Each row is a point. Before rounding, the points of a table are all equally far from one centre. They may lie mostly on one side of it. Write the centre, to within rounding.

Points:
[[-34  -4 -21]
 [ -1 -50 -28]
 [ -9 -10 -60]
 [-10  17 -38]
 [  8   5 -53]
 [ -4  14  -7]
 [-33  -8 -39]
 [-17 -15 -58]
 [ 17 -31  -1]
 [-34 -12 -37]]
Centre: [ -2 -15 -26]

Points:
[[ -2 -24  10  36 -23  33 -35   6]
 [ 13 -19 -17  12 -23  24 -38 -49]
 [ 25 -21   4  21  10  32 -43 -16]
 [ 38   5 -20   1  -5  31 -20 -45]
 [ 27 -24 -25   6   7  42 -22 -33]
 [ 45  -9 -17  14 -17  41 -46  -7]
 [ 23  -9 -19   6 -43  48 -47  -7]
 [ 14 -18  -8  34   9  41  -9 -24]
 [ 15  -7   1   0   5  60 -18 -21]
 [ 27  -4 -35   6   2   9   7 -37]
 [ 28  -8 -16  33 -24  29 -37 -36]
 [ 47  -6  14   5 -45  15 -27 -21]
 [ 19  12 -10  25  14  37  -6  15]
 [ 20 -38   9   7   7  23 -40 -14]
 [  9 -43 -26   1 -21   3 -47 -10]]
Centre: [ 13  -7 -10   2 -19  16 -14  -5]

Points (17 x 11):
[[ 11  -6  13  14 -54 -29  34  -7  -5  16  -9]
 [  4  -5 -17  -2 -20 -23   7  23 -58   0 -23]
 [ 37 -25   3  15 -23 -14  -3  -9 -45  34 -27]
 [  9 -25  -8 -25 -55 -13  12   1 -17  14  -1]
 [ 21 -27  11  -6 -47 -19  11   5 -34  34 -11]
 [ 15 -44  -1 -10 -44  11  12   2 -41  28   3]
 [ 38 -38  16  19  -2 -10  12  27 -35  41  -2]
 [ 30 -60 -16 -17 -30 -24   4   5 -35  22  -6]
 [ 25 -10  13  13  -5 -23  11   2 -59  11 -22]
 [ -6 -14 -31  36 -47  -2   1  20 -23  28  -3]
 [ 24 -54   2 -21 -28  -9  25  17 -53   5 -25]
 [ 16 -23  13  26 -13  -7  -5   8 -37  45   5]
 [ 24  -6 -24   0 -16 -15  31  -9 -31  13  21]
 [  2  -4 -13  10 -15   2  16  12 -27  53   1]
 [ 31 -47  34   8 -26 -27   9   8 -42  13 -15]
 [-10 -51  -6  -4 -11   6  -7  35 -38  25   9]
 [ 12 -20 -43  20 -50   7  25  27 -34  11  -4]]
Centre: [  6 -36  -7  17 -11  -5  20   9  -9   2 -20]

Points, 21 rows:
[[ 26 -10   3  14  -6  39 -10  13   7  43 -18   8   0   1  -4  14 -18  -6]
 [ -7 -14  -3 -21   3  -5  11  13   1  37  -3 -26 -29 -13  16  -1 -15   3]
 [  9 -27   1  17   0  14 -14   1 -29  16  20  -1  26   2  24  -5 -20  -3]
 [  4  -8 -18   0  -9 -18  -3  27  14  60   3 -16   4  12  11  32 -26 -18]
 [ 17   5  37  -6 -20   3 -11   1   9  39 -12 -23  14 -13  25  -2 -26   7]
 [-13 -25 -17  -3 -22  22  22  14  -4  27   3   2  27 -21 -14  12 -40  24]
 [ 31   4 -11 -16  -2   4 -11  24  -6  16  30   7   8 -13  36  11  -9  11]
 [-18 -25  11  -2  -6 -38 -11   3  -8  27 -19 -18   5  -7 -15   9  -7   4]
 [ -1  -1 -15 -20  31  14  -5   8   4  40  -8   0  20  -8  33  18 -14  -4]
 [ 18  -3  -8   9   9 -14 -19  14  -8   8   9 -24  -6  -4  45  11 -44 -25]
 [ -9 -22   9  -1  16   1   4  22  -8  16   5  -4   1 -11  53  20 -21 -20]
 [-24  11  -1 -20   1   9  -6  13  11  37 -25  -7 -35 -15  18  23 -28  17]
 [-12  10   6  16  -8 -14   5   9  24  46   4  17  15  -8  -2 -17 -16  -1]
 [  3 -22 -20  -7   2  12  16  21 -16  24  -2  -3  45 -16   8  15 -18 -10]
 [ 11  -5 -34  -1 -15 -25 -18   1   3  29 -17 -17 -36 -21  22   7 -18   4]
 [ 21  -6 -29   8  31   4   4  10  -8  14  -9 -10  28  -5  25  11 -11  -1]
 [  8 -15  16 -15 -22   5 -23  18  25  31  -3  17 -23  -5  36  -5  -8  -5]
 [  6 -15  -5  -3  -4   2 -39  28  24  19  11 -10   9  -9  53  43 -16  -7]
 [ 21  10  17 -16  -1   7   8 -13 -17  15  22  -2  15 -26   9  12 -18  -7]
 [ -9   3 -14   7 -17 -13  15  22  -9  28  -2 -40   7  20  14  11 -45 -22]
 [ -8 -41 -11  -6 -25   4 -14  29 -12  39   2 -10  14 -21   0  19 -11 -13]]
Centre: [ -5  -5  -9   0 -17  -1  -8   2  12   6  -5  -1   6   0  12  19 -27   3]
